Each row is a point. The points of each table are mixes of a few directions, plus a little noise. How many directions does each table use, and how many do they share? Where both have some left over, give the other angles between the two spaces (their principal angles), to ten degrees, smallest first.

First (7 x 2):
[[ 0.38 -0.42]
 [-0.09  0.10]
 [-0.33  0.37]
 [ 0.12 -0.14]
 [ 0.33 -0.36]
 [-0.17  0.20]
 [-0.23  0.26]]
Second (6 x 2):
[[ 0.26 -0.28]
 [-0.11  0.12]
 [-0.19  0.21]
 [-0.19  0.21]
 [ 0.45 -0.50]
 [-0.22  0.24]]
Directions: first 1, second 1, shared 1

First (6 x 4):
[[-0.06 -0.05  0.29 -0.08]
 [ 0.04  0.15 -0.52  0.15]
 [ 0.11 -0.05 -0.14  0.02]
 [ 0.02 -0.30  0.78 -0.25]
 [-0.24  0.15  0.21 -0.02]
 [ 0.13  0.10 -0.63  0.16]]
Second (5 x 4):
[[-0.22  0.19  0.06  0.03]
 [ 0.30 -0.40  0.30 -0.16]
 [ 0.15  0.05 -0.56  0.14]
 [ 0.22 -0.31  0.27 -0.13]
 [-0.45  0.46 -0.07  0.12]]
Directions: first 2, second 2, shared 2

First (10 x 9):
[[-0.09 -0.24  0.01 -0.33 -0.17  0.14 -0.02 -0.26  0.13]
 [-0.02 -0.39  0.25 -0.25 -0.44  0.27 -0.04 -0.35 -0.18]
 [ 0.58 -0.01 -0.15  0.52  0.06 -0.69  0.23  0.27 -0.47]
 [-0.45  0.48 -0.37 -0.26  0.18  0.23 -0.97  0.95  0.09]
 [-0.12  0.14  0.01 -0.08  0.01  0.13 -0.12  0.07 -0.01]
 [ 0.10 -0.09  0.14  0.24 -0.01 -0.04  0.20 -0.11  0.00]
 [ 0.15  0.26  0.12  0.36  0.17 -0.13  0.29 -0.01 -0.13]
 [-0.15 -0.12  0.06  0.24  0.20  0.09  0.16 -0.13  0.57]
 [-0.03  0.15  0.01  0.01  0.19  0.01  0.25 -0.17  0.17]
 [ 0.06 -0.16 -0.10 -0.45 -0.18 -0.02  0.02 -0.23 -0.15]]
Second:
[[-0.63 -0.32  0.42 -0.48  0.15  0.74  0.09  0.14  0.42]
 [ 0.20  0.10 -0.13  0.15 -0.05 -0.23 -0.03 -0.05 -0.14]
 [ 0.21  0.10 -0.13  0.16 -0.05 -0.24 -0.03 -0.05 -0.14]
 [ 0.54  0.27 -0.36  0.41 -0.13 -0.63 -0.08 -0.12 -0.36]
 [-0.58 -0.29  0.38 -0.44  0.14  0.67  0.09  0.13  0.39]
 [ 0.39  0.19 -0.26  0.29 -0.09 -0.45 -0.06 -0.09 -0.26]
 [ 0.44  0.22 -0.29  0.34 -0.11 -0.51 -0.07 -0.10 -0.30]
 [-0.32 -0.16  0.21 -0.24  0.08  0.37  0.05  0.07  0.21]
 [-0.15 -0.08  0.10 -0.11  0.04  0.17  0.02  0.03  0.10]
 [-0.09 -0.05  0.06 -0.07  0.02  0.11  0.01  0.02  0.06]]
Directions: first 5, second 1, shared 0; angles 30

First:
[[-0.14 -0.28  0.10  0.11  0.09  0.05  0.16  0.02 -0.09  0.13  0.07  0.21]
 [-0.50  0.26 -0.36 -0.18 -0.02  0.06  0.36  0.40  0.11 -0.44  0.30  0.18]
 [-0.14  0.53 -0.29 -0.03 -0.34 -0.14  0.07  0.23  0.23 -0.18  0.22 -0.15]
 [ 0.40 -0.41  0.38  0.14  0.18  0.05 -0.28 -0.37 -0.19  0.36 -0.30 -0.05]
 [-0.18  0.06 -0.07  0.11 -0.14 -0.07  0.17  0.13  0.07  0.06  0.18  0.09]
 [ 0.04  0.58 -0.11  0.39 -0.78 -0.43  0.01  0.13  0.35  0.41  0.33 -0.24]
 [-0.15 -0.06 -0.01  0.09 -0.05 -0.03  0.15  0.09  0.01  0.06  0.14  0.12]
 [ 0.39 -0.25  0.11 -0.52  0.64  0.35 -0.42 -0.33 -0.26 -0.45 -0.56 -0.15]
 [ 0.28 -0.45  0.28 -0.10  0.41  0.19 -0.23 -0.31 -0.25  0.05 -0.34  0.02]]
Second, 9 rows:
[[ 0.21  0.00  0.17 -0.27  0.14 -0.10 -0.07 -0.09 -0.19  0.03 -0.15 -0.14]
 [ 0.26  0.28 -0.44 -0.34  0.00  0.10 -0.15  0.13 -0.30 -0.07 -0.25  0.08]
 [ 0.46 -0.32  0.18  0.14  0.00 -0.16 -0.17 -0.30 -0.08 -0.27  0.01 -0.05]
 [ 0.16 -0.31 -0.04 -0.40 -0.08 -0.09 -0.34 -0.27  0.03 -0.23 -0.04 -0.11]
 [ 0.30  0.56 -0.04  0.24  0.13 -0.06  0.32  0.30 -0.33  0.02 -0.10  0.02]
 [ 0.10  0.07  0.08  0.38  0.06  0.14 -0.08 -0.09  0.21 -0.16 -0.04 -0.11]
 [-0.54 -0.42 -0.39 -0.19 -0.34 -0.05  0.20  0.21 -0.10  0.34  0.31  0.54]
 [-0.15  0.29 -0.21 -0.03 -0.26 -0.29  0.36  0.33 -0.07 -0.13  0.34  0.12]
 [-0.79 -0.15  0.69  0.46  0.37  0.51 -0.07 -0.21  0.83  0.46 -0.09 -0.36]]
Directions: first 3, second 6, shared 2; angles 70

First (10 x 18):
[[ 0.16  0.00 -0.03 -0.37  0.49  0.14 -0.39 -0.11  0.07 -0.27 -0.16 -0.24
   0.21 -0.07 -0.18  0.52 -0.38  0.19]
 [-0.25 -0.24  0.05  0.52 -0.12 -0.07  0.16  0.38  0.06  0.06  0.09  0.35
   0.16  0.06 -0.05 -0.49  0.26 -0.25]
 [-0.03 -0.33  0.26  0.56 -0.29  0.29 -0.18  0.21  0.01  0.20  0.38  0.32
   0.57 -0.35 -0.20  0.08  0.43 -0.35]
 [ 0.06  0.28 -0.07 -0.20 -0.34 -0.15  0.30 -0.26 -0.13  0.18 -0.02 -0.13
  -0.48  0.09  0.26 -0.14  0.05  0.10]
 [ 0.01 -0.15 -0.03 -0.18  0.65  0.09 -0.41  0.12  0.16 -0.37 -0.19 -0.11
   0.38 -0.01 -0.26  0.34 -0.38  0.11]
 [ 0.30  0.53 -0.09 -0.62 -0.41 -0.08  0.25 -0.65 -0.23  0.20 -0.05 -0.40
  -0.72  0.02  0.37  0.25 -0.06  0.28]
 [ 0.19  0.22  0.00 -0.29 -0.19  0.03  0.02 -0.33 -0.10  0.11  0.04 -0.19
  -0.22 -0.08  0.11  0.25  0.00  0.11]
 [-0.27 -0.33 -0.08  0.23  0.65 -0.09 -0.15  0.51  0.23 -0.36 -0.22  0.20
   0.36  0.21 -0.24 -0.27 -0.26 -0.05]
 [ 0.01 -0.16  0.19  0.42 -0.47  0.18  0.00  0.05 -0.06  0.28  0.34  0.24
   0.26 -0.27 -0.04  0.00  0.44 -0.26]
 [-0.16  0.17 -0.19 -0.09 -0.01 -0.34  0.41  0.06 -0.01 -0.04 -0.23 -0.03
  -0.51  0.38  0.23 -0.54 -0.10  0.10]]
Second:
[[-0.16 -0.24  0.02  0.27  0.24  0.01 -0.10  0.32  0.12 -0.13 -0.02  0.18
   0.30  0.04 -0.17 -0.15 -0.01 -0.11]
 [-0.11  0.14 -0.04  0.18 -0.53 -0.23  0.50 -0.02 -0.11  0.27  0.08  0.13
  -0.47  0.17  0.29 -0.55  0.29 -0.08]
 [-0.08  0.10 -0.03  0.12 -0.35 -0.15  0.33 -0.01 -0.07  0.18  0.05  0.08
  -0.31  0.11  0.19 -0.36  0.20 -0.05]
 [ 0.46  0.28  0.01 -0.75  0.24  0.28 -0.47 -0.59 -0.08 -0.10 -0.06 -0.52
   0.03 -0.30 -0.06  1.02 -0.37  0.32]
 [-0.13 -0.21  0.02  0.21  0.23  0.02 -0.11  0.27  0.11 -0.13 -0.02  0.15
   0.28  0.02 -0.16 -0.10 -0.02 -0.09]
 [ 0.11  0.00  0.02 -0.18  0.21  0.12 -0.23 -0.09  0.02 -0.10 -0.03 -0.13
   0.15 -0.10 -0.10  0.34 -0.15  0.08]
 [ 0.20  0.64 -0.09 -0.35 -1.03 -0.25  0.71 -0.66 -0.36  0.55  0.12 -0.23
  -1.10  0.10  0.64 -0.26  0.32  0.14]
 [-0.26 -0.29  0.02  0.43  0.15 -0.07  0.03  0.44  0.13 -0.09  0.00  0.29
   0.26  0.11 -0.13 -0.39  0.09 -0.18]
 [ 0.01 -0.27  0.05  0.00  0.61  0.20 -0.50  0.20  0.17 -0.32 -0.08  0.00
   0.59 -0.13 -0.35  0.39 -0.26  0.00]
 [-0.03 -0.17  0.03  0.06  0.31  0.09 -0.23  0.15  0.10 -0.16 -0.04  0.04
   0.31 -0.04 -0.18  0.13 -0.11 -0.02]
 [-0.01  0.02 -0.01  0.02 -0.07 -0.03  0.06 -0.01 -0.01  0.03  0.01  0.01
  -0.06  0.02  0.04 -0.06  0.04 -0.01]]
Directions: first 3, second 2, shared 2

First:
[[-0.42 -0.43  0.13  0.17  0.10 -0.28  0.34 -0.21  0.12 -0.22 -0.24  0.06
   0.51 -0.21  0.11  0.18  0.09 -0.48 -0.14  0.32 -0.41 -0.39 -0.02 -0.20]
 [-0.23 -0.56  0.58  0.00  0.19 -0.59 -0.26  0.15  0.47  0.21  0.46 -0.25
  -0.15 -0.27  0.20 -0.23 -0.22 -0.17 -0.27  0.20  0.43 -0.46  0.26  0.28]
 [-0.75 -0.41 -0.40  0.34  0.26 -0.31  0.52  0.25 -0.51 -0.05 -0.08 -0.38
   0.30  0.64 -0.32 -0.05  0.05  0.51  0.57 -0.12 -0.22  0.21  0.19  0.37]
 [-0.18 -0.57  0.25 -0.07  0.28 -0.31 -0.17  0.27  0.53  0.08  0.50 -0.43
  -0.26 -0.41  0.14 -0.45  0.04 -0.40 -0.44  0.17  0.27 -0.53  0.31  0.06]
 [ 0.06  0.15  0.13  0.05 -0.13 -0.04  0.00 -0.22 -0.08  0.00 -0.22  0.27
   0.22  0.03  0.03  0.26 -0.10  0.03  0.03  0.05 -0.11  0.06 -0.14 -0.07]
 [ 0.47  0.73 -0.58  0.11 -0.20  0.46 -0.11 -0.20 -0.29  0.09 -0.38  0.18
   0.20  0.11 -0.41 -0.03  0.05  0.25 -0.44 -0.31 -0.53  0.47 -0.18 -0.59]
 [ 0.01  0.14 -0.33 -0.06 -0.07  0.43  0.37 -0.13 -0.18 -0.35 -0.34  0.18
   0.16 -0.02  0.05  0.22  0.31 -0.28  0.23  0.06 -0.36  0.05 -0.19 -0.23]
 [ 0.53  0.45 -0.13 -0.25 -0.14  0.48 -0.26  0.06  0.05  0.03  0.10  0.09
  -0.42 -0.09  0.03 -0.10  0.07  0.02 -0.05 -0.17  0.21  0.20 -0.09 -0.09]
 [-0.27 -0.21  0.19  0.07  0.07 -0.32  0.01  0.15 -0.13  0.13  0.16 -0.11
  -0.07  0.30  0.00  0.02 -0.18  0.37  0.39 -0.04  0.31  0.07  0.11  0.45]
 [ 0.33  0.29 -0.08 -0.10 -0.08  0.22 -0.22  0.03  0.03  0.10  0.07  0.02
  -0.22 -0.04 -0.05 -0.11 -0.01  0.09 -0.15 -0.14  0.10  0.14 -0.02 -0.09]
 [ 0.43  0.42  0.25 -0.24 -0.26  0.28 -0.21 -0.13 -0.01 -0.01 -0.04  0.38
  -0.27 -0.02  0.23  0.28 -0.09  0.06  0.29 -0.03  0.33  0.18 -0.22  0.12]]
Second:
[[ 0.07  0.08 -0.08  0.02  0.00  0.05 -0.04  0.00 -0.01  0.03 -0.01 -0.02
   0.01  0.00 -0.08 -0.04  0.00  0.03 -0.11 -0.06 -0.05  0.04  0.02 -0.09]
 [ 0.13  0.22  0.65  0.25 -0.27 -0.60 -0.38 -0.53  0.07  0.37 -0.28  0.52
   0.55 -0.04  0.00  0.42 -0.58  0.21 -0.41  0.10 -0.08  0.03 -0.16 -0.14]
 [-0.18 -0.22  0.30 -0.04 -0.01 -0.18  0.11 -0.04  0.03 -0.09 -0.01  0.11
   0.04  0.02  0.20  0.22 -0.06 -0.08  0.33  0.17  0.18 -0.13 -0.02  0.24]
 [-0.01 -0.06 -0.45 -0.12  0.14  0.38  0.18  0.29 -0.04 -0.17  0.15 -0.31
  -0.30  0.03 -0.06 -0.29  0.32 -0.09  0.14 -0.10 -0.02  0.04  0.09  0.01]
 [ 0.25  0.24 -1.08 -0.14  0.20  0.78  0.09  0.49 -0.10 -0.12  0.21 -0.60
  -0.47  0.01 -0.40 -0.71  0.55 -0.01 -0.27 -0.40 -0.24  0.24  0.19 -0.35]
 [-0.41 -0.47  0.62 -0.07  0.01 -0.37  0.24 -0.07  0.07 -0.20  0.03  0.21
   0.06  0.01  0.46  0.43 -0.10 -0.21  0.70  0.36  0.36 -0.29 -0.06  0.53]
 [ 0.18  0.24  0.29  0.18 -0.17 -0.29 -0.29 -0.32  0.03  0.28 -0.19  0.29
   0.33 -0.03 -0.11  0.19 -0.35  0.18 -0.42 -0.01 -0.15  0.07 -0.09 -0.20]
 [-0.28 -0.33  0.42 -0.07  0.02 -0.24  0.17 -0.03  0.04 -0.14  0.02  0.13
   0.03  0.00  0.32  0.29 -0.05 -0.15  0.48  0.23  0.24 -0.19 -0.05  0.38]
 [ 0.28  0.28 -0.68 -0.02  0.09  0.46 -0.06  0.24 -0.07  0.02  0.08 -0.32
  -0.21  0.00 -0.36 -0.47  0.24  0.08 -0.41 -0.31 -0.25  0.22  0.10 -0.36]]
Directions: first 5, second 2, shared 2

First (8 x 32):
[[-0.05 -0.23  0.00 -0.02 -0.09  0.08  0.17 -0.16  0.10  0.35 -0.01 -0.05
  -0.08 -0.36  0.09  0.26 -0.29  0.30 -0.12  0.12  0.08 -0.05 -0.08 -0.07
   0.03  0.23  0.23  0.26 -0.22  0.32 -0.04 -0.04]
 [ 0.17 -0.39 -0.23 -0.12  0.23 -0.36  0.04  0.14  0.15 -0.58  0.49 -0.65
  -0.05  0.54  0.25 -0.17  0.04 -0.03  0.11 -0.37 -0.32  0.07 -0.36  0.20
   0.52  0.49  0.46 -0.46  0.15 -0.19  0.42  0.19]
 [ 0.06  0.03 -0.14 -0.15 -0.06 -0.15 -0.08  0.15 -0.05  0.42  0.03  0.08
   0.01  0.12 -0.02 -0.06  0.00 -0.35 -0.08  0.05 -0.04  0.04 -0.14  0.28
  -0.05 -0.26 -0.32 -0.21 -0.21  0.12 -0.28  0.01]
 [-0.06 -0.23 -0.08 -0.10  0.19  0.08 -0.02 -0.14  0.52 -0.49  0.31 -0.28
   0.09  0.09  0.50  0.22 -0.15  0.46 -0.12 -0.27  0.17  0.21  0.01 -0.01
   0.37  0.52  0.72  0.20 -0.13  0.08  0.49 -0.25]
 [-0.09 -0.13  0.09  0.06 -0.23  0.19  0.23 -0.23 -0.08  0.71 -0.23  0.16
  -0.13 -0.65 -0.11  0.32 -0.34  0.30 -0.12  0.33  0.13 -0.16  0.00 -0.18
  -0.20  0.06  0.00  0.41 -0.25  0.42 -0.28 -0.01]
 [ 0.05 -0.22 -0.15 -0.15 -0.09 -0.14  0.08  0.02  0.01  0.54  0.09 -0.09
  -0.08 -0.08  0.07  0.10 -0.20 -0.09 -0.11  0.09 -0.06 -0.01 -0.25  0.21
   0.05  0.03 -0.04 -0.09 -0.29  0.30 -0.22  0.04]
 [ 0.02  0.49  0.09  0.07  0.09  0.00 -0.29  0.21 -0.16 -0.43 -0.13  0.29
   0.17  0.40 -0.19 -0.35  0.44 -0.43  0.14 -0.10  0.00  0.08  0.26  0.03
  -0.19 -0.50 -0.46 -0.22  0.30 -0.45 -0.02 -0.03]
 [-0.10  0.69  0.42  0.40 -0.04  0.29 -0.12  0.02 -0.50 -0.51 -0.54  0.53
   0.07 -0.07 -0.61 -0.33  0.50 -0.17  0.30  0.14  0.04 -0.18  0.56 -0.46
  -0.51 -0.57 -0.60  0.12  0.65 -0.59 -0.07  0.09]]
Second (10 x 32):
[[ 0.02  0.00  0.17  0.12 -0.02  0.14  0.21 -0.02 -0.02  0.08 -0.24  0.16
   0.12 -0.26 -0.21  0.18 -0.06  0.15  0.10  0.07  0.19 -0.12  0.03 -0.36
  -0.16  0.03 -0.06  0.11  0.09  0.04  0.00  0.06]
 [ 0.20 -0.20 -0.29  0.04  0.23 -0.17 -0.11  0.15 -0.15 -0.03  0.13  0.19
   0.26  0.19  0.19 -0.09 -0.19 -0.04 -0.07 -0.28 -0.01  0.25  0.21  0.23
   0.48 -0.05 -0.13 -0.48  0.07  0.12  0.10  0.11]
 [ 0.16 -0.22 -0.50 -0.09  0.24 -0.32 -0.36  0.14 -0.11 -0.11  0.43  0.01
   0.08  0.45  0.47 -0.28 -0.14 -0.17 -0.21 -0.35 -0.24  0.40  0.19  0.66
   0.68 -0.08 -0.01 -0.56 -0.06  0.10  0.11  0.01]
 [-0.02 -0.17  0.12  0.20  0.00  0.27  0.25 -0.18 -0.03  0.23 -0.28  0.32
   0.18 -0.58 -0.05  0.37 -0.36  0.53 -0.04  0.08  0.32 -0.03  0.26 -0.41
   0.02  0.17  0.10  0.28  0.00  0.31  0.06  0.01]
 [-0.06  0.10 -0.21 -0.23 -0.03 -0.23 -0.33  0.05  0.08 -0.18  0.39 -0.34
  -0.28  0.47  0.24 -0.33  0.23 -0.36 -0.10 -0.05 -0.35  0.11 -0.17  0.55
   0.10 -0.09  0.09 -0.13 -0.14 -0.18 -0.03 -0.10]
 [ 0.05 -0.21 -0.46 -0.11  0.15 -0.23 -0.37 -0.01 -0.04 -0.05  0.45 -0.05
  -0.06  0.29  0.55 -0.21 -0.19 -0.03 -0.28 -0.25 -0.25  0.39  0.19  0.67
   0.63  0.01  0.17 -0.29 -0.18  0.18  0.09 -0.09]
 [-0.08  0.33  0.53  0.05 -0.21  0.20  0.35  0.04  0.07 -0.02 -0.43 -0.08
  -0.04 -0.17 -0.63  0.13  0.36 -0.14  0.34  0.30  0.17 -0.46 -0.34 -0.66
  -0.78 -0.05 -0.19  0.32  0.18 -0.32 -0.14  0.08]
 [-0.29  0.32  0.56  0.01 -0.36  0.36  0.30 -0.22  0.22  0.08 -0.37 -0.20
  -0.31 -0.44 -0.45  0.24  0.27  0.13  0.18  0.47  0.15 -0.48 -0.31 -0.59
  -0.86  0.10  0.14  0.79 -0.04 -0.17 -0.17 -0.12]
 [ 0.06 -0.15 -0.41 -0.12  0.14 -0.25 -0.34  0.04 -0.03 -0.09  0.41 -0.09
  -0.06  0.37  0.45 -0.25 -0.09 -0.13 -0.22 -0.24 -0.26  0.32  0.11  0.62
   0.52 -0.03  0.09 -0.33 -0.14  0.09  0.07 -0.06]
 [-0.03  0.20  0.47  0.13 -0.14  0.24  0.40  0.02  0.02  0.06 -0.48  0.09
   0.10 -0.32 -0.57  0.24  0.17  0.04  0.30  0.25  0.27 -0.38 -0.18 -0.71
  -0.61 -0.01 -0.19  0.27  0.19 -0.17 -0.09  0.11]]
Directions: first 4, second 3, shared 1; angles 40, 90
